Each row of a before or after table is a point. One or more steps were done to the points. Then noise was added and the rows were shuffled. The steps act on how far a point lies along the listed directions, d1 being the first. Name the steps. A step turns or swaps two directions, mirrors them in a line or flattens them onto one, adds a multiple of one to another, or multiplies one. Angles are multiples of 10 degrees, from the lower direction toward the higher: turns from -170 to 170, lines from 10 to 170 but not 90. Use the fewest steps. Two steps may share a direction if one is a turn and the other turns, adds or multiplies; they go together, in the order done. Otherwise the lowest direction goes first.

Directions:
(1): [14 -8 57]
(2): [-50  28  16]
(3): [29 52  0]
Before, 12 rows:
[[  4   6  16]
 [  0   9  10]
 [ 16  18   5]
 [  8   8   2]
 [-16  -2   6]
 [ 12  -4  29]
 [-14  -1 -11]
 [ 26  -6  -3]
 [ 13  25  -4]
 [ 10   1  20]
 [  5  12  -8]
 [ 17   7 -10]]
After, 12 rows:
[[ 22 -15  -1]
 [ 18 -10  58]
 [-16   1 -22]
 [  4  13 -16]
 [ 14   4 -15]
 [ 11  25  -9]
 [  7   4  30]
 [-13   1   9]
 [ 15  -2  42]
 [  4  12  19]
 [ 18  14  12]
 [  9   6   5]]
Steps: multiply d1 by 2; add 0.3 times d2 to d3

Directions:
(1): [-22 -53 -33   2]
(2): [ 25   1 -15  60]
(3): [ 34  15 -49 -26]
(4): [ 47 -37  27 -13]
Before, 10 rows:
[[  6 -14  38 -33]
 [ 15 -38 -35   0]
 [ -3  -4  52   1]
 [-50  -8  15 -41]
 [ 36   0   2  16]
 [ 37   5  -1  -1]
 [ 21  -2  35  10]
 [-51 -13  -8   6]
 [ 32 -25  13 -20]
 [-52  -9 -18 -11]]
After:
[[-25 -11  -9 -61]
 [ -2  23  12  27]
 [ 10  17  -1  33]
 [  7  31 -24  10]
 [-32 -27   6  36]
 [-29  35 -25 -19]
 [-34  23 -11  20]
 [  2 -41 -10 -29]
 [ -9 -45  -4 -37]
 [  7  30 -41 -16]]
Steps: mirror d1 and d3 in the line at 170 degrees; mirror d2 and d4 in the line at 10 degrees

Directions:
(1): [-18  19  18 -33  -7  47]
(2): [-12   6  17  15  60   7]
(3): [ -3   1  35  47 -24  15]
(4): [-28  39 -38  22  -5   3]
(5): [ 32 -17 -30  15   8  43]
Before:
[[-17   6  12 -41  -1 -36]
 [  7  12  -1 -56 -19  50]
 [ 10 -11  10  -4  -8 -13]
 [ -9  12  26   0   4 -11]
 [ 12 -13   5   9   3   7]
 [ -3  12  16 -10 -15  21]
 [-18  11  15 -18  -1   8]
 [-17  37 -32   0  11  25]
 [ 10  -4 -13  15  -4   8]
 [ 14  -9   9  10  12  17]]
After, 10 rows:
[[  4  -6   9 -15  -2  -8]
 [ 16 -12   5   6  24   2]
 [  9  -4  14  23  -8 -21]
 [  5 -11   5  -4  18  -3]
 [ -8   8  -3  -3  21  -2]
 [ -1   1  12 -12 -55  12]
 [ 22  -8  -8  -3 -20  -5]
 [-13  35 -12  40   1  17]
 [  8  -8   6  20 -21  -3]
 [ -4   5  61  51 -10 -11]]
Steps: turn d1 and d3 by 120 degrees; add 0.3 times d1 to d4; swap d2 and d5
